Each row is a point. The last column is the point's height on a tilted bowl or saddle (a function of degree 2), plus a little noise. Count its main directions that bend up, bend down and stay straight.
In the rows, 128 means zero.

Points:
[[124 188  62]
 [151 171  95]
 [168  98  91]
 [ 82 142 154]
 [ 96 122 135]
 [ 95 141 134]
 [140 139 108]
 [183 115 128]
 [123 145 108]
 [162 108 100]]
Directions: 1 up, 1 down, 0 straight

Points (16 x 4):
[[ 81 161 104 159]
 [141  92 118 162]
 [135 144 130 163]
 [142 119  28  71]
 [146 174 117 134]
 [180 134 125 132]
 [116 141 130 166]
 [ 83 103 132 133]
 [156 121 119 159]
 [119  74 154 155]
 [ 92 149 131 157]
 [117 142 132 165]
 [ 93 139 132 158]
 [144  50 127 142]
 [160 141 189 127]
 [117 143 113 167]]
Directions: 0 up, 2 down, 1 straight

Points (25 x 5):
[[146 122 154 129 111]
 [170  56 142 124 118]
 [180 116 155 130 115]
 [ 62 127  91 121 109]
 [145 136 172 102  95]
 [131 106 158 133 107]
 [135 139 137 138 114]
 [108 123 107 118 118]
 [129 121 127  32  78]
 [ 98  99 160 134  95]
 [162 143 119 116 117]
 [173 109 112  82 102]
 [166  86 119 146 116]
 [117 150 180  93  79]
 [169 141 146 130 115]
 [143 118 140 143 114]
 [115 153 126 114 116]
 [165 156 132 143 118]
 [183 180 155 132 105]
 [ 80 153 102 148 105]
 [167  86  74 167  86]
 [ 61 127 178 161  38]
 [122 120 132 149 109]
 [168 158  79 100  99]
 [115 150 137  75 103]]
Directions: 0 up, 2 down, 2 straight

Points (44 x 7):
[[179  76  70 108 176 109 193]
 [111 118 142 113 119 178 130]
 [107  95 108 127  92 116  89]
 [ 99 122 158 100 124  89 112]
 [127 106  92 112 106  79 108]
 [122 132 115  93 136 111 125]
 [119 130 146 160  99 117 114]
 [ 98 175  96 151 120 150  97]
 [124 181  99 142 132 143  85]
 [101 112  73 114 162 147 102]
 [146 117 149 141 127 130 130]
 [ 89 136  91 137 147 172  95]
 [123 112 100 120 179  64 122]
 [164 116 179 128 113 112 116]
 [159  94 134  92 136 147 157]
 [122 151 138 102 112 112 108]
 [108 129 159  95 116  99 112]
 [178  70 160 163 103 129 157]
 [ 91 137 121 111 154 165 126]
 [111 156  63 204 118 125  94]
 [155  56 110 123 108 108 138]
 [106 159 161  97 104 136 116]
 [112 117  99 156 106 104  98]
 [147 141 111 109 148 139 116]
 [150 177  82  96 108 155  83]
 [ 78 139 155 117 165 169 155]
 [121  94 134 191 129 134 124]
 [134  93 140 117 120  83 108]
 [156 114 171 117 150  99 129]
 [ 62  94 112 143 106 106  59]
 [ 94 133  82 122 135 113 103]
 [115 128 135 117 144 174 126]
 [ 43 121 143 146 119  62  88]
 [192 184  98 128  62  46  77]
 [ 96 181 148 184 164 133 147]
 [114 128  68 109  87 149 109]
 [156 142  50 149 150 124 103]
 [ 85 124 100 145 127 114  98]
 [114 100 170 157 110  67  83]
 [106  94 147 140 127 168 123]
 [101 136 169 113 124 121 127]
 [144 144 109 178 133  98 125]
 [124 142 160 166 103 161 132]
 [159 194 111 130 177 129  43]]
Directions: 2 up, 2 down, 2 straight

Points, 65 rows:
[[116 134  96 139 115 146 155 125 149]
 [181 152 100 166  75  97  98 170 122]
 [132 196  97 131 128 101 162 122 154]
 [136 153 154 114  79 158 112 116 141]
 [ 99 135 169 109 176 178 128  77  98]
 [130 155 114 111 177 153 143 100 115]
 [158 159 171 133 127 113 111 132 132]
 [140 126 121 228 128 106  96 170 159]
 [124 167 150 118 155  98 140  91 138]
 [128 126 147 193 142 128 168 100 136]
 [128 134 136 111 109 106 106 176 126]
 [ 78 142  94 154  86 129  45  92 207]
 [ 84 199 141  74  75 136 134 134 129]
 [151 193 136 133 108 153 126 145 145]
 [135 174 138 155  84 131  72 137 155]
 [144  82 190 156 175 146 106  95 152]
 [ 98 113 131 151 133  90 110 120 139]
 [116 150 138 117 139 183 165 113 140]
 [104 176 175  79 111 100 155 137 118]
 [144 128 139 138 120  88 117 117 133]
 [161 100  97 117  98 168 117 120 186]
 [ 92  95 126 147 155 162  95 161 144]
 [158 145 123 103 135 155 211 179 176]
 [125  76 133 163 146 130  85 122 159]
 [100  97 113 126 123 160 129 115 165]
 [105 144 120 107 113  83 123 109 136]
 [156 168 115  81 122  88 105 103 146]
 [ 89  89 117  95 127  95 125  89 168]
 [104 159 107 101 123 125  96 182 142]
 [136 121 102 145 131 166 157 112 154]
 [118 150 143 138 151 106 134  92 134]
 [152  68 140 100 160 114  45 124 192]
 [ 88 170 138 108  99 106 112  99 133]
 [132  75  98 133 132 106 176 170 129]
 [108 109 107 123 126 103 121  97 148]
 [ 89  59 126 142 154 180 132 147 169]
 [153 159 156 124 113  88 147 213 116]
 [140 126 162 139 130 120 108 175 132]
 [139 119 170 117 129 152 149 134 140]
 [ 93 119 130 156 148 206 212  88 165]
 [ 78 131 136 116 149  98 109 100 137]
 [129 140 160 148 139 134  84 146 138]
 [115  76 136  92 171 123 140 157 151]
 [102 116 130 124 106 133 129 128 145]
 [162 130 164 131 179 126 220 113 158]
 [ 77 137  93 162 140 125 161 135 145]
 [122 122 144 138 210 158 194 137 101]
 [138 133 124 157 124 145 103  75 173]
 [136 208 137 121 176 146 151 155 132]
 [ 70 168  96 127 132 143 186 141 170]
 [194 123 123  87 116 161 153  54 240]
 [115 112 133  93 199 173 121 132 102]
 [146  87 166 125 104 115  80 158 154]
 [ 82 177 102  40 119 104  89 162 148]
 [ 68 108 104 153 157 105 141 114 139]
 [121 120 149  94 115 165 142  86 166]
 [109 125 111 115 175 143  74 133 111]
 [134  75 116 121 124 127 112 130 156]
 [111 158 110 119 160  66  91 113 142]
 [133  85  65 121 197 113 115 112  77]
 [132 192 145 160 136 152 114 135 136]
 [132 129  91 131 146 134 113 146 122]
 [121 134 112 114 117 113 142 118 138]
 [161 101 146 109 162 152  89  95 170]
 [109 132 103 183 113 117 108 148 147]]
Directions: 5 up, 2 down, 1 straight
